Every row gives one point. Each copy is the shape, with its points in the same order, turned, moved and blurred by noise. Some copies are also mirrored. Which?
In the rows, zero is written as 128.

Shape (7 x 3):
[[ 76 169 180]
 [137  86 138]
 [115 195 186]
 [114 181 104]
 [144 156 126]
 [111 177 173]
 [191  50 104]]
Copy 1 (7 x 3):
[[132  70 192]
 [ 70 126 115]
 [144 109 211]
 [166 116 135]
 [132 142 145]
 [136 100 188]
 [ 49 183  75]]
Copy 1 is: mirrored
Copy 2 (7 x 3):
[[ 67 183 104]
 [122 111 172]
 [111 193  83]
 [103 112  69]
 [136 122 103]
 [119 173  97]
 [173  60 197]]
Copy 2 is: only turned
Copy 3 (7 x 3):
[[ 37  78 117]
 [134 131  89]
 [ 34 102 154]
 [104  56 157]
 [118  99 151]
 [ 54  96 147]
 [190 165 110]]
Copy 3 is: mirrored

Shape (7 x 4):
[[125 148 195 106]
 [212 193  98 148]
 [106  76 147 154]
 [135 109 137 110]
 [129 138 137 113]
 [124 114 144 120]
 [134 173 114 137]]
Copy 1 (7 x 4):
[[161 168 171 111]
 [210 124  47 148]
 [ 77 117 139 111]
 [134 109 144 113]
 [151 120 148 125]
 [131 115 146 120]
 [160 119 117 166]]
Copy 1 is: mirrored
Copy 2 (7 x 4):
[[ 68 155 148 110]
 [210 178 146  83]
 [109  93 164 183]
 [120 106 149 123]
 [121 127 132 117]
 [112 110 148 134]
 [150 155 113 128]]
Copy 2 is: only turned
Copy 3 (7 x 4):
[[ 42 110 118 126]
 [107 173   7 144]
 [127  99 151 172]
 [106  93 103 134]
 [ 96 116 101 119]
 [105 101 116 137]
 [106 160  83 120]]
Copy 3 is: mirrored
Copy 4 (7 x 4):
[[112 174 166 101]
 [220 145 117 181]
 [ 83  79 150 125]
 [122 117 126 104]
 [124 143 120 120]
 [112 120 132 114]
 [141 152 110 163]]
Copy 4 is: only turned

Shape (10 x 4):
[[131 113 132 148]
 [169  44 142  97]
 [151 100 165  71]
 [142  60 173  83]
 [ 77 144  80 155]
 [198 106 147  97]
 [ 75 175  89 158]
 [108 147  72 210]
 [ 99 152 127 205]
 [155  87 124  83]]
Copy 1 (10 x 4):
[[156 123 160 147]
 [160  71 224 105]
 [104 108 216 108]
 [140 110 235  90]
 [153 143  84 128]
 [112  70 214 149]
 [133 162  76 144]
 [184 130  76 180]
 [174 169 114 184]
 [123  80 187 103]]
Copy 1 is: mirrored
Copy 2 (10 x 4):
[[117 125 112 131]
 [140  56 155 132]
 [122  79 166 183]
 [111  51 167 158]
 [104 146  41 177]
 [156 108 177 151]
 [ 97 176  58 179]
 [123 181  40 130]
 [ 87 184  75 123]
 [149  79 140 177]]
Copy 2 is: mirrored

Shape (9 x 6):
[[141 182  47  76  77 184]
 [155  68 135 136 127 124]
 [140  98 174 241 157 134]
 [108 124  98 177 102  40]
 [109 172 175  74  84 178]
 [146  98 187 149 211  88]
 [ 96 107 167  90 146  83]
 [164 139 143 193 100 133]
 [158 169 140 110  76 113]]
Copy 1 (9 x 6):
[[204 110   8  74 149 137]
 [130  82 153 117 135 106]
 [ 81 113 198 128 171 192]
 [128 154 114 205 164 119]
 [161 184  85  29 121 119]
 [137 129 225 112 199 104]
 [134 161 152 105 167  57]
 [141 131 144 127 129 191]
 [193 165 102 109 115 129]]
Copy 1 is: only turned
Copy 2 (9 x 6):
[[ 62 114 204 223  96 131]
 [148 113 111 132 145 157]
 [152 197  31 108 157 107]
 [149 102  90 115 110  33]
 [ 85 151 166 146  40 186]
 [147 155  88  32 164 142]
 [116  99 122  54  84 141]
 [155 186 104 169 128 108]
 [141 147 168 152  68 123]]
Copy 2 is: mirrored
Copy 3 (9 x 6):
[[ 65  92 129  87 129 242]
 [115 101 149 181 116 123]
 [189 156 123 197  71 112]
 [ 88 168  60 187 141 123]
 [ 82 117 165  50  72 134]
 [191 122 159 160 154  57]
 [105  97 126 122 136  60]
 [114 175 144 173  75 151]
 [ 57 163 163 125 112 147]]
Copy 3 is: mirrored

Shape (14 x 8):
[[195 161 137 119 144 161 140 105]
 [132 112 239 165  88  79  83 141]
 [148 127 110 111 119 194 200 146]
 [187  97  56 136 138 156 172 138]
 [156 110 104 122 205 183 148 127]
 [146 128 160 113  68 110  85 116]
 [102 125 103 147 118 197 189 135]
 [150 123 142 128 161 208 143 122]
 [146 122 162 148 151 118 182 116]
 [ 89 145 209 108 159 119 153 134]
 [108 199 205 170 191 125 120 151]
 [108 125 149 127 103  99 116 123]
 [110 129 164 142  82 105 114  89]
 [167 116  91 100 122 147 175 176]]
Copy 1 (14 x 8):
[[113 157 150 117 153 141 174  99]
 [ 78 163 232 203 105 158  52 132]
 [169 111 151 109  98 122 191 136]
 [186 131 116 119 169 106 159 163]
 [101 132 139  80 162 107 187 169]
 [114 185 153 171 102 176  87 107]
 [137  87 123 139  86 121 188 166]
 [ 97 125 158 110 134 144 193 148]
 [110  89 181 135 135 100 123 122]
 [ 61 117 194 113  76 108 113 117]
 [ 17 158 211 161 112  57 141 125]
 [103 153 148 160  98 128  76 132]
 [ 99 139 146 189  97 151  83 107]
 [183 155 156 102 109 112 155 149]]
Copy 1 is: only turned
Copy 2 (14 x 8):
[[ 98 187 183 144 167 159 157  78]
 [151 208 147 131  61 122  58 159]
 [ 80 139 158 185 167 140 211 134]
 [147 135 124 174 212 144 196  94]
 [153 100 199 159 170 158 176  91]
 [116 189 114  95 120 156 111 148]
 [ 77  97 147 195 168 141 170 149]
 [111 125 200 174 156 182 166 127]
 [119 151 153 176 105 114 142  87]
 [ 91 127 201 130  63 110 135 133]
 [104 134 249 145 104  89  67 112]
 [116 138 120 113 112 131 112 137]
 [ 99 151 107 127 101 153  89 126]
 [126 151 145 155 185 108 206 136]]
Copy 2 is: only turned
Copy 3 (14 x 8):
[[130 202 128  93 150 177 160 130]
 [186 138 198 244 129 166 161 114]
 [ 85 141 112  73 109 200 195 156]
 [141 137  57  72 101 151 150 155]
 [ 96 142  82  85 177 175 121 146]
 [186 140 193 136 116 144 171 109]
 [ 59 106 109  94 111 164 194 131]
 [ 88 139 115 103 162 203 154 119]
 [115 162 107 161 148 158 190 166]
 [ 90 140 181 174 176 158 169 175]
 [ 55 200 180 207 159 165 111 131]
 [147 124 175 148 124 121 167 136]
 [147 134 183 165 133 119 190 103]
 [130 129 110  79  92 185 156 191]]
Copy 3 is: only turned
Copy 4 (14 x 8):
[[134 148 114 134 209 181 103 111]
 [ 39 120 172 174  86 169  54 119]
 [148 185 117 102 181 166 168 164]
 [180 149 162  97 184 170 184  87]
 [141 103 132 106 234 141 158 141]
 [ 90 148 111 126 108 182  73  93]
 [128 156 102 134 169 140 203 155]
 [111 120 109 119 216 173 150 151]
 [100 167 161 156 187 115 122 119]
 [ 75 141 137 145 166  86  79 174]
 [102  98 118 227 187 109  76 170]
 [ 99 131 117 131 113 129 101 106]
 [ 61 146 105 145 114 144 101  88]
 [182 156 149  97 156 170 145 150]]
Copy 4 is: only turned

Shape (13 x 8):
[[106  92 137 149 151 143 137 162]
 [219 113  35 208 166  70  94 123]
 [207 118  68  96 167 101 123  67]
 [ 93  98 118 167  64  38 143 102]
 [152 177 112 128 137 120 105  86]
 [128  95 141 137 121 137  74 118]
 [ 85 149 138 123 132 214 117 130]
 [127 103  85 141 164 142 125  88]
 [165 115 137 129 187 187  92  96]
 [157 195 178  87 139 171 128 111]
 [140 129 166 122  71  54  98 176]
 [132 140 157 197 131 156 133  81]
 [104 173 154 188 169  92 119  72]]
Copy 1 (13 x 8):
[[122 109  91 170 105 158 110  93]
 [122  91 202 180 190  41 148  57]
 [ 91 115 121  99 183  29 109 109]
 [ 80 126 200 117  83 156 172 141]
 [103 146 146 116 195 126  86 122]
 [ 96  68 124 131 150 164  99 108]
 [104 139  54 144 175 207  85 103]
 [ 70 126 104 143 155 111 113  80]
 [107  95  81 125 183 124  53  64]
 [154 151  88  90 186 160  40 137]
 [163  78 177 133 112 164 122 188]
 [114 146 146 112 146 178  89  53]
 [ 82 171 190 144 139 149  52  92]]
Copy 1 is: mirrored
Copy 2 (13 x 8):
[[ 94  87 141 155 101 125 130 162]
 [140  56  93 190 170 118  99   7]
 [218 128  95 156 153 102 104  80]
 [ 92 106 108  90  94  73 211  68]
 [141 168 141 133 142 129 112  80]
 [124 114 144 136  60 131 109 105]
 [ 83 180 137 152  84 145  93 180]
 [135 130 113 171 116  82 102 117]
 [161 142 161 198  95 132  73 131]
 [155 195 176 136 133 182 125 152]
 [115  82 152  60  98 175 179  89]
 [ 97 160 165 199  98 117 152 100]
 [ 98 159 204 149 146  77 142  87]]
Copy 2 is: mirrored

Shape (14 x 9):
[[ 55 121 152 125  51 130 101  94  93]
 [ 88 110 106 122 146 131 145  81  87]
 [176 139 146 182 161 169  80  77  58]
 [183 172 193  96 176  80 187 118  80]
 [175 196 128  49 142  43  86 109 121]
 [171 181 111 142  96  93 152 182 111]
 [ 90 143 116 103 130 151 169 180 179]
 [133 131 150  95 159 149 190 121  89]
 [ 94 144  83 183  87 149 128  99 173]
 [ 83  77  94 149 114 126 143  85 150]
 [135 104 133 108 116  60  71 150  76]
 [184  89 200  97  75 132  70 113  62]
 [175 190 168  85 172 167 137 119 130]
 [145  95  72  66  81  92 136 152  99]]
Copy 1 (14 x 9):
[[ 69 121  97 111 116  86  39 116 163]
 [ 81  64 106 105 163 133 110 140 129]
 [169 117  78  98 164 161 152  60 152]
 [119 132 127  74 159 100 160  96   7]
 [198 108 139  57 149  71  77 166  40]
 [145 119  87 157  91 119  93 131  31]
 [ 79 110 156 139  67 165 101 191  79]
 [ 72  82 143  99 140 149 139 105  60]
 [101 102  73 127  62 140 123 172 162]
 [ 75  74 123 139 116 115 133 175 162]
 [156 134 139 152 176  83  68 129 101]
 [147 140 177 118 141  65  92  32 132]
 [149 111 151  50 100 171 131 113  61]
 [132  54 159 177 128  74  85 154  85]]
Copy 1 is: only turned
Copy 2 (14 x 9):
[[ 92  87 164 125  88 160 105 201  96]
 [120 122 127  82 154 113 122 155  75]
 [116 138  46 186 127  86 130 127  95]
 [156 206 129  81  57  35 104 103 116]
 [ 38 217 136  66  75  89 133 117 172]
 [114  99 135  85  53  69 178  98 159]
 [180 104 162  48 123 138 161 145 183]
 [181 145 110  64 104  99 111 123 101]
 [121  84 173 136 155 160 192 132 123]
 [117  84 177 102 183 139 117 133 105]
 [ 49 106 121  94 103  67  82 155 164]
 [ 83 117  81 150  54 123  29 121 139]
 [172 203  87 101  84 125 141 114 158]
 [ 66  81 128  23 103 121 107 101 142]]
Copy 2 is: only turned

Shape (13 x 9):
[[128 130 164 111 168 148 148 188 142]
 [ 71  90 134 136 172 160 131 159 167]
 [115 117 124 129 172 115 122 139 169]
 [128 175 139 116 155 182 157 148 113]
 [150 131 166 121 146 164 170  98 125]
 [126 109  82 149 144 125 109 114 111]
 [154  72  96 151 113  90 150 102  62]
 [192 125 115 117 120  99 153  93  86]
 [ 73 146 176  94 206 146 138 154 128]
 [137 173 159 101 116 152 163  85 133]
 [148 141 129 156  83  90 158 101  93]
 [168 101 134 137  90 109  96  98  81]
 [141  97 123 197 160 103 110 113 113]]
Copy 1 (13 x 9):
[[141 131 163 160  86 157 129  87  99]
 [162 164 169 142  97 104 152 132 145]
 [158 153 124 164 135 110 126 118 124]
 [100 122 133 148  89 176 143 138 110]
 [133  91  96 126 110 159 149 106 154]
 [141 130 124 111 186 123 131 145 122]
 [145  97 123  60 219 146 170  84 114]
 [127  74  78  94 188 169 136  86 100]
 [119 182 147 152  74 163 122  79 150]
 [ 85  94  71 130  93 147 150 102 139]
 [ 83  66 107 100 188 129 170  95 120]
 [111  55 119  63 187 127 112  99 119]
 [153 104 156 132 212 137 132 124 150]]
Copy 1 is: only turned
Copy 2 (13 x 9):
[[114  49 166 129 153 148 128 143 109]
 [ 86  64 167 109 110 158 196 114 127]
 [110  98 159 147 109 185 161 104 117]
 [152  65 148  71 131 156 104 140 131]
 [115  78 142 106 110 142  97 150 182]
 [138 131 146 125  76 134 164 126 128]
 [131 149 109 171  71 107 147 192 161]
 [142 148 106 153  90 129  86 164 153]
 [146   7 151 124 134 176 171 112 128]
 [147 101 121  94 146 156  96 119 187]
 [152 166 145 149 126 120 126 164 185]
 [131 148 129 165  82  73 120 135 162]
 [123 126 192 161  64 133 152 149 145]]
Copy 2 is: only turned

Shape (14 x 11):
[[141 140  79 184 157  76 136  69 166 178 128]
 [186 151 161 132 153 152 179  80 146 164 184]
 [159 107 129 110  80  93 157 102 122  74 157]
 [191 148 114 121 154 115  89 153 119 177  95]
 [179 132 105 184 190 113 155 145 127 145 146]
 [109 171  65 118 118 163  87  61  67 102 130]
 [ 83  93  67  92  83 163  71 162  81 150  77]
 [118 111 149 176 141 114  91 132 109 167 124]
 [ 70 195 138 134 105 138  73  83 181 110 178]
 [159  97 114  93 158  73 131 104  80 104 180]
 [163 140 179  71 181  96 132 130  55  83 101]
 [ 78 218 140 105 126 119 170 176 171 184 106]
 [135 138 151 136 131  74  86 106  49  97 135]
 [ 95 169  95 144  69 108 149 173 141 190 189]]
Copy 1 (14 x 11):
[[151 175 237 133 151 129 108  89 122 134 133]
 [124 180 122 142 205 160 161  96 161 130 159]
 [166 126 149 171  99 186 172 144 180 128 120]
 [127 147 111 144 119 146  82  82  77 123 106]
 [100 142 167 167 172 123 136  99 103 179 114]
 [140 231 147 207  74 103 130 125 162  67  98]
 [136 178 111 155  59 121  46 209 125  94  59]
 [ 82 141 166 164 135 154  86 149 101  96 124]
 [143 159 160 149 106  85 143 152 154  36 211]
 [112 148 158 137  99 178 201 121 131 115  71]
 [ 49 135  90 159  60 181 160  76 159 128  98]
 [110 182 116  98  95 112  79 150 123 175 223]
 [ 82 151 162 195  63 187 154 118 118  80 112]
 [161 195 152 131 127 144 127 211  78 147 188]]
Copy 1 is: mirrored
Copy 2 (14 x 11):
[[169 122 140 160 197  72 164 120 110  54 138]
 [120  24 126 158 153 143 135 159 120 103 110]
 [149 107 133 122  59 140 193 117 131 120 131]
 [131 168 141 121 161  93 113 176  95 127  80]
 [108 108 156 126 147 100 123 147  69  43 104]
 [120 138  25  92 131  88 136  94 109 149 176]
 [ 90 216 124  90  99  41 124 143 164 174 182]
 [138 125 183 108 147  63 116 131  89 133 160]
 [192  94 115  58 172 143 136 111 160 128 206]
 [121  90 123  85  85  76 170  92 115 113  67]
 [108 127 137 107  87 140  95  68 102 161  53]
 [ 86 157 182 110 214 181 128 130 178 114 157]
 [144 126 138  78 108  99 148  67  59 163 110]
 [ 88 130 172  78 180 123 213 171 147 113 184]]
Copy 2 is: only turned
Copy 3 (14 x 11):
[[ 72 141  99 127 141  13 106  96 125 135 133]
 [177 123 125 134 214  49 138 124 160 167 102]
 [136 133 160  81 113 121 172 100 177 155 133]
 [145  67 153 120 138  74  70 146  89 100 128]
 [135 120 115 123 145  24 125 160 160  89 157]
 [167  96  64  99  81 108 135  58 135 102  69]
 [115  28  91 125  66 187  95 121 132 111 124]
 [112  73 106 141 143  79 147 116  91 113 174]
 [148 186  66 136 121 130 161  80  61 146 114]
 [133 109 131  41 157  98 146  87 168 100 133]
 [157  85 195  92 173 124 163 107 147  33  94]
 [ 83 151 123 175 135 120 131 207  83 124  62]
 [135  80 142  65 116  98 192  71 103  69 128]
 [ 97 119  71 108 114 110 160 203 106 185 114]]
Copy 3 is: only turned
Copy 4 (14 x 11):
[[ 76 172 108 161 141  74 158 185 197 117 175]
 [ 65 122  98 162 184 133 163 112 132  49 150]
 [115 107 101 147 134 189  68 143 166  99 180]
 [143 139 108 130 148  69 113 145 162  95  65]
 [101 147  98 143 181  79 128 188 118 109 133]
 [169 217  32 120 147 171 129  90 204 138 131]
 [189 113  75 148 120 139  94 116 226 212  68]
 [162 122 116 152 116  77 140 125 143 148 138]
 [116 212 164 154 131 162 119  54 175 143 177]
 [104 121  40 110 121 119  59 121 131 102 161]
 [142 107  66  54  96 152  97 117 103  79  96]
 [ 60 156 170 155 111 170 174 135 141 157  62]
 [173 156  70 115  75 121  94 120 120 107 153]
 [ 71 154 122 249 119 143 127 127 143 168 110]]
Copy 4 is: mirrored

Shape (17 x 12):
[[103 147  74 178 131  88 110 102 104  73 140  92]
 [164 151 118 120 190  34 126 176 109 136 167 106]
 [106  93 150 185 102 105  86 120 233 176 114 215]
 [105  86 160 150 206 125 140  59  38 180  63 164]
 [ 46  81 167 143  55 121 137 103 239 160 168 159]
 [ 69 122 158 146  82 176  60 133 180 187 130 182]
 [143 124 144 119 168  91  86 108 141  61 191 118]
 [ 59 144 120 119  72 130  95 106 236 179 106 221]
 [155 125  92  95 165  77 172 147 112  72 137 123]
 [112 121 155 109  70  88  72  69 214 174  98 138]
 [115  62 144 111  83 110  72 143 186 146 106 202]
 [159 138 181 162 112 160 152  95  72 145  77 146]
 [130 110  86  82 180 105 115 147 108  99 146  73]
 [108 146 143 136 170  96 134 147 114 106 124  60]
 [181  92  76 146 165 115 131 126 126 140 147  80]
 [161 162  88 100 197 111 136 115 165  93 196  95]
 [131 128 134 148 199 125 132 132 152  79  84  85]]
Copy 1 (17 x 12):
[[111 144 122 101 121 134 114 164  26 140 154 165]
 [216 148  99 132 121  82  71 151  82  74 192 139]
 [131 208 106 169  95 196  65  84 181 158  75 190]
 [168  54 135 121 155 102 200  78 147 108  87 207]
 [113 229 112 149  37 166 116  76 166 229 122 142]
 [124 203 124  75  98 183 109 121 214 174  87 152]
 [166 102 125  96  78 147  46 117  71 141 167 125]
 [104 249 146 137  70 174 107  99 183 148  39 130]
 [121 111 110 145 105  78  87 131  69  84 178 103]
 [167 181 135 164  78 160  90 145 144 204  46 125]
 [111 166 108 143  83 122  47 110 198 166  75 154]
 [130  69 116 140 115 165 186 164 169 113 131 159]
 [152 111 111  92 147  69  82 131  78 129 162  90]
 [165 132 147 120 152 108 121 157  88 144 198 131]
 [152 116  40 128 168 122 101 123  80 129 151 120]
 [172 139 102 106 112 144  77 100  43  97 174  62]
 [132 107 164 147 177 143  96 118  91 129 175 120]]
Copy 1 is: only turned
Copy 2 (17 x 12):
[[167 128 107 116 122 107 116  88  58  79 143 113]
 [150 105 111 176 221 144 100  80 115 163 162 114]
 [204  97  69  92  56  90 124 159 153 237 113  48]
 [135 120 206  79 130 141 175 200  41 217 172 145]
 [223 146 102  46  70 121  64 173 182 174 112  19]
 [136 144 129  95  46 105 122 165 168 199  68  46]
 [215 132 151 151 131 148 105  69 134 132 140 134]
 [200 123  99  83  75  29 122 189 190 188  74  44]
 [185 116 106 140 194 142 107 132 130 113 164 167]
 [215  62 149  70 101  98 135 143 161 164  79  32]
 [183  68 108 102  63 124  85 177 183 202  88 103]
 [128 117 161 117 103 164 211 199 113 143 160 100]
 [154 120 132 107 195 151  97  85 117 118 109 167]
 [164 144 124 129 190 172 130 117  80 119 117 101]
 [137  92 101  68 163 157 141  73 122 148 167 138]
 [192 161 119 120 198 113 136  54 158 126 149 142]
 [198 144  99 112 168 169 173 116  82 141 100 145]]
Copy 2 is: mirrored
Copy 3 (17 x 12):
[[193 153 105 136 105  91 134  96 122 144 103 236]
 [176 198  68 131 158 128 178 199 110 136 139 182]
 [ 85 131 113 203 183 180  64 105 186 232 142 168]
 [ 85 161 195 125 226 145 155  99 138  76  47 187]
 [ 81 130  92 178 154  91  39  69 155 235 145 101]
 [ 88 138 150 174 141 179 123  45 170 224 153 122]
 [121 178  76 127 100  85 147 137 175 122 167 206]
 [ 55 142 111 190 130 195  66  63 120 248 134 152]
 [141 152  95 127  88 104 137 199 100 111  97 185]
 [104 182 106 173 148 181  34  63 136 166 173 152]
 [ 81 174 161 202 122 160  74 132 177 199 150 144]
 [133 108 141 179 153 174 149  82 155  63  76 138]
 [157 178 136  79  97 103 150 165 110 127 142 176]
 [182 175  90  83 131 120 144 129 140 124  98 155]
 [184 112 142 117 150 115 128 166 114 122 161 190]
 [131 127  54  86 108 106 148 163 102 129 175 207]
 [156 134 101  69 120 150 113 144 178 120  92 191]]
Copy 3 is: mirrored

Shape (15 x 12):
[[137 140 103 113 171 118  97 140 141 147 147 110]
 [102 139 147 107 111 103 162 143 112 170 116 141]
 [131 127 142 135 178 116 159 115  99 166 185 140]
 [107 141  76 139 133 140 145  94 109 147 101 129]
 [114 137 134 171 129 144 103 124 168  47 110 140]
 [128 147 116 121 140 150 138 125 124  89 112 152]
 [108 105 141 121 137 151  93 139  88 144 112 134]
 [132 100 138 115 147  89 110  14 105 154 107 113]
 [147  87 120 144 118 134 119 144 107 165  95 149]
 [142 128 134 124 161 125 153 134 125 147  99 138]
 [145 155 138 119 136 107 133 101  80 161 100 163]
 [138 140 119 162 144 103 150 135 105  13 153  97]
 [ 93 130 136 130 179  85 146 127  95 156 101 149]
 [123  80 124 120 121 135 130 123 123   7 107 144]
 [130 129 152 128 137 155 149 123 106 122  86 116]]
Copy 1 (15 x 12):
[[125 137  91 123 156 103 122 113 113 178 134 113]
 [ 61 105 123 143 137 118 149 153 128 113 129 125]
 [ 63 129 110 144 147 116 125  77  75 134 167 126]
 [105 151 128 106 136 137 183  98 133 130  97 133]
 [207 128 157 139 171 106 131 113 137 109 136 172]
 [145 152 160 142 169 115 165 121 115 122 134 135]
 [121 125 115 174 150 173 136 147 109 140 121 129]
 [113  74 158 108 110 147 128  76  68 135  60  97]
 [106 109 144 152 125 163 161 133 134 177 138 143]
 [ 92 115 149 154 167 115 149 109 133 153 134 118]
 [ 76 135 158 166 120 112 150 119  96 142  97 128]
 [208 131 133 164 137  79 170  77 108  84 186 114]
 [ 81  92 103 177 165 112 164 103 109 122  97 134]
 [219 102 172 149 180 131 186 136  97 101 164 129]
 [120 127 158 165 162 142 145 114 151 115 123 106]]
Copy 1 is: only turned
Copy 2 (15 x 12):
[[114 134 153 120 153 125  65 127  91 105 131 109]
 [119 132 179  83 109 139 138 151 126 144 154 165]
 [145  64 173  75 125 112 110 119 108  80 142 140]
 [ 87 110 128 128 144  93 154 136  75 137 151 131]
 [137 121 103 205 141 142 131 128 159  97 170 106]
 [128 132 128 161 143 129 143 116 113 106 143 143]
 [ 86 103 131 127 133 171 123 133 118 114 104 141]
 [ 57  75 125 100  93  86 110  46 110 157 155 124]
 [113 103 133 131 109 120 118 164 117 143  83 134]
 [122 125 160 119 144 104 124 120 130 120 121 159]
 [ 98 107 174 132  99 118 131 103  97 134 130 175]
 [115 135 100 157  98 111 147 122 143   8 185 109]
 [ 93 102 159  97 148 117 115 129 139 116 153 201]
 [119 157  41 164  98 141 160 109 148  72 148 135]
 [101 126 148 134 130 136 161 115 135 112 115 136]]
Copy 2 is: only turned
Copy 3 (15 x 12):
[[154 106 128 106 152 123 138 141 149 144 104  98]
 [137 134 190 137 143 115  75 136 150 110 153 132]
 [174 123 152 124 136 121 157  95 152  94 166 117]
 [ 95 161 135 146 172 132 106 110 167 109 119  89]
 [ 70 162  99 135 106  94 141 146  98 135  80 152]
 [ 97 170 137 113 143 119 135 152 130  99 110 125]
 [100 122 158 106 147 147 109 125  97 138 150 100]
 [ 73  85 156 124 202 137 146  59 178 126 130 157]
 [114 120 177 160 153 170 111 127 101 121 119 104]
 [128 143 166 147 154 143 139 153 149 124 138 129]
 [127 157 184 111 166 165 111 102 156 112 131 146]
 [106 189 154 118 129  33 191 118 106 127  78 124]
 [147 156 154 140 185 123 115 116 139 141 172 143]
 [ 48 158 146 123 163  67 166 158  63  97  92 142]
 [ 77 154 178 133 133 133 137 144 141 130 143 119]]
Copy 3 is: mirrored
